Rows are points. The ring and each string are closed loops that go straight from each point to the next, and from the last back to the first. Before rounding, they use only three directions, however many columns there are. Count how often each string passes through the ring. Passing back the other way cancels.
In the rows, 128 means zero.

Ring, 10 rows:
[[144 121  97]
 [109 131 116]
 [102 138 135]
 [111 142 158]
 [142 135 176]
 [186 128 176]
 [204 129 168]
 [213 134 147]
 [199 132 118]
 [166 123  98]]
String (30 x 3):
[[183 106 194]
 [189 132 195]
 [177 164 180]
 [174 148 159]
 [185 121 149]
 [197 115 148]
 [165 141 143]
 [187 152 146]
 [175 155 142]
 [174 136 136]
 [195 105 119]
 [217 102  93]
 [197 129  86]
 [163 152 110]
 [157 139 125]
 [156 125 118]
 [153 126 124]
 [147 105 109]
 [116  97  87]
 [ 85 115  90]
 [ 82 162 120]
 [116 161 139]
 [145 125 136]
 [117 119 140]
 [ 94 130 156]
 [ 94 150 172]
 [103 170 183]
 [142 157 156]
 [154 133 153]
 [169  98 168]]
Times through: 4
String:
[[135 123 130]
 [100 118 129]
 [ 72 129 142]
 [ 76 172 163]
 [119 162 158]
 [140 144 152]
 [142 150 155]
 [135 158 177]
 [148 137 197]
 [178  98 191]
 [180 103 161]
 [162 138 149]
 [164 163 162]
 [211 146 182]
 [243 117 175]
 [220 111 152]
 [197 119 142]
 [170 145 143]
 [195 170 142]
 [214 152 125]
 [216 119 107]
 [204 103 101]
 [197 115  87]
 [166 151  99]
 [153 149 118]
 [155 134 128]
 [155  94  99]
 [132  81  74]
 [103 126  89]
 [108 164 123]
 [137 143 134]]
Times through: 0

Ring:
[[161 140 166 127]
 [167 151 143 173]
 [170 139 102 207]
 [153 125  78 207]
 [131 121  79 188]
 [106 113  96 143]
 [110  93 117  91]
 [133  80 130  69]
 [150  84 144  68]
 [158 107 160  86]]
String:
[[135 181 187 147]
 [173 168 163 176]
 [142 181 165 177]
 [147 176 150 190]
 [170 164 121 220]
 [143 158 127 190]
 [146 122 117 152]
 [155 115 105 161]
 [128 147 118 176]
 [126 138 127 153]
 [156 103  78 177]
 [152  92  40 204]
 [100 124  64 194]
 [ 93 139 113 154]
 [107 131 122 139]
 [110 132 130 132]
 [ 82 130 132 113]
 [126 123 129 129]
 [146  80 100 113]
 [150  45  88  78]
 [125  51 120  36]
 [111  85 153  38]
 [119 122 152  96]
 [146 104 128 113]
 [125 125 162  92]
 [123 134 171  92]
 [139 123 139 123]
 [176  93 126 115]
 [184 105 151 108]
 [171 153 201 110]
 [135 172 189 132]]
Times through: 3

Ring (8 x 6):
[[103 150 141  73  94 175]
 [ 87 128 148  75  83 164]
 [107 101 142 110 107 143]
 [161  89 121 163 158 127]
 [181  95  97 169 190 115]
 [155 111  90 129 178 117]
 [133 135  97  94 153 137]
 [125 155 117  81 127 163]]
String, 30 rows:
[[129 113 126 117 131 143]
 [118 105 126 112 125 136]
 [116  82 130 127 126 123]
 [175  75 126 188 165 123]
 [215  85 118 216 194 128]
 [196 106 115 183 181 138]
 [166 106 113 153 165 133]
 [137  96 106 129 156 118]
 [146  82  90 142 179  98]
 [209  86  74 193 228  96]
 [209 109  86 181 213 120]
 [177 124 111 150 170 144]
 [120 114 104 100 144 126]
 [103 115  88  76 148 112]
 [103 125  88  69 146 119]
 [106 144  83  57 148 129]
 [156 159  98 100 160 155]
 [158 145 114 119 151 158]
 [128 125 119 105 134 145]
 [ 77 141 120  46  99 150]
 [ 99 167 130  54  98 177]
 [128 186 144  73  98 204]
 [150 152 135 115 127 177]
 [139 136 130 113 128 162]
 [ 87 128 135  70  95 153]
 [ 78 119 131  66  95 144]
 [ 35 115 149  34  55 150]
 [ 41 111 161  47  49 156]
 [116 115 149 113 103 159]
 [149 117 137 138 132 155]]
Times through: 5

Ring (9 x 9):
[[140 102 161 143  73  74  69  72 173]
 [166 105 146 125  70  97  97  81 142]
 [170 131 108 105  97 126 131 122  95]
 [150 154  96 102 128 137 141 172  84]
 [120 169  95 109 154 131 131 202  93]
 [ 95 175  88 121 166 113 113 193 104]
 [ 82 169  83 133 161  89  91 152 116]
 [ 91 144 106 144 130  68  69 102 144]
 [115 117 143 148  95  65  62  78 170]]
String:
[[148 142  97 111 115 117 123 128  96]
 [138 137 128 120 114 113 111 150 125]
 [154 147 118 104 122 140 139 186 100]
 [142 148 131 109 127 137 132 202 114]
 [130 150 112 116 130 119 118 167 112]
 [125 152 115 118 134 118 116 175 116]
 [122 163  69 113 144 112 121 142  83]
 [101 188  61 109 178 127 132 205  74]
 [ 78 194  82 117 194 125 122 244  97]
 [ 84 172 111 128 168 109 103 214 127]
 [109 149 121 130 135 101  97 161 134]
 [ 86 159 118 136 152  93  87 176 141]
 [ 57 177  80 143 177  76  76 158 128]
 [ 62 176  51 141 171  66  75 112 108]
 [ 68 152 110 153 146  60  57 120 158]
 [ 93 136 136 148 123  70  64 121 167]
 [121 137 123 131 117  93  91 126 137]
 [111 134 105 139 114  71  75  79 137]
 [110 110 139 156  87  47  45  41 178]
 [123  88 200 162  63  52  39  66 220]
 [133 100 186 148  74  75  64  97 194]
 [132 128 133 130 104  94  92 117 141]
 [142 125 111 126  96  90  95  81 124]
 [140 119 150 131  93  96  92 119 152]
 [160  99 184 132  67  99  89 114 173]
 [141 131 120 123 105 102 103 116 124]
 [172 127  91 108  89 112 123  78  88]
 [200 123  86  94  77 131 145  79  68]
 [179 141  63  94 103 130 146  96  55]]
Times through: 2

Ring:
[[132 155 125 117 129 115 131 149 116 122 118]
 [128 117 116 117 128 129 117 135 119 113 123]
 [123  56 113 115 137 145 103 106 128 110 131]
 [122  61 122 115 146 143 109 108 124 121 135]
 [125 102 138 116 155 128 127 123 118 138 134]
 [131 135 143 116 152 113 137 133 125 141 126]
 [135 163 136 116 137 106 139 147 125 131 117]]
String (28 x 11):
[[128 122 128 117 140 125 125 135 116 126 126]
 [124 116 120 118 135 134 119 138 106 120 129]
 [122  55 108 115 132 148  99 108 126 104 130]
 [120   7 104 113 134 156  87  83 142  97 133]
 [120  69 121 117 145 145 109 116 114 121 136]
 [123  98 129 117 147 135 120 127 111 129 134]
 [127 102 129 116 144 129 121 124 122 127 129]
 [125  66 129 115 150 135 114 105 133 126 132]
 [124  76 137 115 158 134 120 111 124 136 136]
 [124 119 144 118 161 128 133 135 103 148 137]
 [125 128 140 118 154 125 132 139 105 142 133]
 [127 114 133 117 147 126 126 130 117 133 130]
 [127  85 130 115 147 130 119 113 131 127 129]
 [121  50 133 115 159 142 113  99 128 132 139]
 [119  50 129 116 157 147 110 103 120 130 141]
 [121  23 118 114 147 150  99  87 138 114 136]
 [125  61 119 114 140 138 108 104 135 114 129]
 [127  95 124 116 140 131 117 122 125 121 127]
 [124 103 121 117 138 135 117 131 112 121 130]
 [126 123 125 118 138 130 123 140 107 125 129]
 [128 113 125 116 138 127 122 130 121 122 126]
 [129  90 113 115 127 131 111 118 135 106 121]
 [130 117 110 116 120 127 114 134 126 104 118]
 [130 155 116 118 121 122 125 155 108 114 119]
 [129 151 125 118 133 121 129 152 106 125 123]
 [129 129 127 117 138 123 126 138 116 126 125]
 [130 107 119 115 130 126 117 126 129 113 122]
 [129  97 115 115 128 130 113 122 131 109 122]]
Times through: 2
String, 30 rows:
[[120  30 108 115 136 153  94  96 131 104 134]
 [122  87 124 117 144 139 115 123 112 124 134]
 [125 114 130 117 145 130 124 133 112 130 131]
 [121  98 132 118 152 137 121 129 105 134 137]
 [120  65 131 116 157 142 114 110 117 132 139]
 [122 110 137 118 156 133 127 133 103 140 137]
 [126 110 133 117 149 129 125 130 114 133 132]
 [127  85 128 115 146 131 118 114 130 125 129]
 [123  50 129 114 153 140 111  98 134 126 135]
 [121  45 129 115 156 145 109  99 127 128 139]
 [120  57 127 116 153 145 110 108 118 127 139]
 [123 109 130 118 147 134 122 133 105 132 134]
 [126 104 127 116 142 130 121 126 120 125 128]
 [125  58 116 114 137 140 105 104 135 111 129]
 [124  36 106 113 130 147  95  94 142  99 128]
 [126  48 105 114 126 143  97 100 142  97 125]
 [128  99 120 116 134 130 116 123 127 116 125]
 [128 123 125 117 136 126 123 136 116 123 125]
 [128 155 127 119 135 122 131 155 101 128 125]
 [131 162 120 118 124 118 129 156 109 118 118]
 [133 152 119 117 122 116 127 148 120 114 115]
 [132 121 120 115 128 120 122 130 133 114 118]
 [134 150 120 116 123 115 127 146 124 115 115]
 [133 156 119 117 122 115 128 151 119 114 115]
 [131 123 120 116 129 122 122 133 127 115 120]
 [129 109 124 116 136 125 121 126 127 120 123]
 [128 136 128 118 139 124 128 143 109 128 127]
 [125 122 117 118 130 133 118 142 106 116 127]
 [124  58 104 115 126 146  98 109 130  99 127]
 [122  17 100 113 128 153  88  88 144  93 129]]
Times through: 0

Ring:
[[101 118 117 159 129 126 143 125 121 153 141 103]
 [123 138 136 156 129 141 123 129 118 162 132 146]
 [145 143 161 127 117 145  89 124 144 146 114 176]
 [121 125 152 115 118 136  84 113 151 121 108 146]
 [ 64 106 124 125 137 132  93 101 125 103 109  96]
 [ 60 102 107 146 139 124 125 108 115 120 127  75]]
String (28 x 12):
[[ 86 117 108 167 137 128 148 124 107 154 143  94]
 [ 85 125 120 157 141 138 122 119 106 144 128 114]
 [112 125 132 145 125 132 121 123 130 146 129 126]
 [121 127 134 145 122 132 123 125 133 150 131 131]
 [148 135 141 151 114 131 135 135 141 169 140 147]
 [142 150 146 158 127 146 121 135 119 175 132 169]
 [117 156 147 156 143 160  97 126  99 162 116 176]
 [112 140 143 143 135 148  98 121 116 146 116 154]
 [117 133 142 138 127 141 103 121 128 142 119 145]
 [150 133 152 132 109 132 113 129 154 152 128 155]
 [168 138 162 125 102 133 107 131 165 154 126 171]
 [173 149 178 114 104 145  78 127 164 147 109 200]
 [124 141 161 119 125 150  70 115 137 128 101 173]
 [113 133 154 120 127 146  75 112 135 123 103 157]
 [104 126 142 128 128 139  92 113 132 126 112 137]
 [130 121 146 123 112 128 106 120 156 133 122 136]
 [116 115 147 111 114 129  89 111 158 115 111 130]
 [ 59 107 135 108 138 139  65  92 130  84  92 108]
 [ 43 108 124 122 149 141  74  93 111  91  97  98]
 [ 60 112 123 131 144 138  91 102 114 107 108 101]
 [111 117 133 134 120 127 116 118 141 134 126 119]
 [ 89 101 120 131 122 118 122 111 143 119 128  87]
 [  7  88  91 143 158 127 111  91  95  91 115  42]
 [ 10  96  92 151 163 133 111  95  85 101 115  53]
 [ 47 110 108 149 152 136 111 105  97 118 118  85]
 [ 96 116 124 143 129 129 121 117 127 135 128 109]
 [117 112 124 145 115 118 140 125 144 147 141 104]
 [100 108 107 163 124 115 161 127 127 155 152  83]]
Times through: 5

Ring, 10 rows:
[[120 114 106 101 104 135 144 125 122 122 144 103 163 144]
 [118 124  85 132  80  92 152 126 140 131 144 141 128 139]
 [120 129  94 154  91  65 164 131 159 145 138 164  98 120]
 [116 134 115 156 110  64 164 127 160 151 133 160  87 111]
 [110 136 134 144 126  80 156 119 149 147 130 139  92 112]
 [107 131 161 117 154 118 145 111 130 140 128 101 117 116]
 [113 123 176 102 174 141 146 115 124 138 127  83 136 113]
 [124 108 184  90 192 163 153 126 124 139 127  71 161 108]
 [131 100 169  86 183 170 155 133 124 135 131  72 176 113]
 [125 107 128  91 132 153 147 128 120 125 140  88 174 135]]
String, 25 rows:
[[126 120 118 138 122  92 166 135 153 146 135 142 118 113]
 [106 134 102 127  89  95 141 113 130 128 141 127 119 141]
 [110 140  88 161  76  51 157 122 156 143 139 170  83 127]
 [132 127 116 184 125  35 191 149 191 171 128 196  65  83]
 [126 126 131 160 137  66 178 139 171 161 128 163  87  93]
 [112 128 129 122 122 108 148 118 134 136 135 117 122 126]
 [ 93 143 122 117  99 106 127  97 116 124 138 107 115 145]
 [ 97 145 151 130 133  95 140 102 131 139 129 115  94 121]
 [ 98 141 169 119 154 112 138 101 125 139 126  98 104 117]
 [110 128 186 112 183 128 149 113 131 145 123  90 118 104]
 [129 112 163 122 174 122 168 136 149 151 127 113 130  97]
 [111 124 143 105 137 132 142 114 122 131 134  94 140 129]
 [102 126 158  82 146 160 125 101 100 119 135  61 158 141]
 [137  93 217  79 240 189 165 139 128 147 121  54 178  88]
 [141  94 190  95 214 166 172 145 140 150 125  81 168  90]
 [133 106 157 112 171 135 167 139 144 146 130 105 148 102]
 [112 120 134  96 128 143 137 114 115 123 138  86 155 138]
 [116 108 137  66 135 183 129 115  96 111 142  54 196 151]
 [121 106 124  73 125 174 134 121 104 113 144  67 194 150]
 [135  97 119  92 131 156 155 139 127 126 142  94 185 132]
 [135 106 130 120 143 121 169 143 148 144 135 122 146 111]
 [114 123 121 112 115 121 144 119 126 129 139 108 140 135]
 [100 133  68 106  45 114 121 103 107 106 152 112 148 175]
 [123 122  59 143  56  75 158 134 149 131 148 162 124 142]
 [135 115  97 155 108  72 179 149 170 152 137 169 111 107]]
Times through: 5
String, 29 rows:
[[124 126 158 152 164  79 175 134 167 163 123 146  87  86]
 [121 122 150 130 153 106 162 128 147 149 129 123 116 105]
 [110 128 143 116 136 118 145 115 129 135 133 106 126 124]
 [ 96 137 150 102 132 131 127  97 110 125 133  83 129 138]
 [104 129 201  95 194 151 138 104 116 138 122  65 131 110]
 [132 107 209 108 227 147 172 137 146 158 118  88 138  79]
 [129 111 164 115 175 130 165 135 144 148 128 106 138 100]
 [114 121 145 104 142 135 144 118 124 132 134  93 144 126]
 [108 119 164  75 157 172 128 106 100 120 134  55 170 138]
 [142  87 213  71 240 200 166 143 126 145 123  49 193  91]
 [158  76 209  86 249 188 186 162 147 157 121  71 189  74]
 [140  96 168 100 189 155 170 145 141 146 129  92 166  99]
 [117 117 136  98 134 142 143 120 120 127 137  90 156 133]
 [111 119 126  86 118 153 131 112 106 116 142  78 168 149]
 [114 111 113  72 107 171 126 113  97 106 147  66 193 161]
 [114 114 101  83  94 156 129 115 103 109 148  82 183 161]
 [103 128 100  94  83 135 123 104 104 110 146  91 158 163]
 [121 118 129 118 130 118 154 127 136 137 136 115 136 122]
 [132 111 104 130 113 104 167 142 151 141 139 139 138 120]
 [128 117  76 139  78  85 163 139 152 136 145 156 129 132]
 [110 132  59 137  45  78 143 119 136 123 149 151 121 154]
 [102 136  86 124  67  95 134 108 124 121 145 127 124 154]
 [111 129 111 123 102 104 145 117 132 131 139 122 125 135]
 [131 119 118 152 126  76 177 143 167 155 133 159 104 102]
 [134 123 111 175 121  48 188 149 185 165 131 187  80  90]
 [121 123 128 133 129  98 161 130 148 145 133 133 117 114]
 [107 131 120 119 109 108 141 112 127 130 137 115 124 135]
 [101 147 114 153  97  61 148 110 147 143 133 152  76 124]
 [107 145 136 163 125  54 161 117 160 156 127 158  64 103]]
Times through: 2
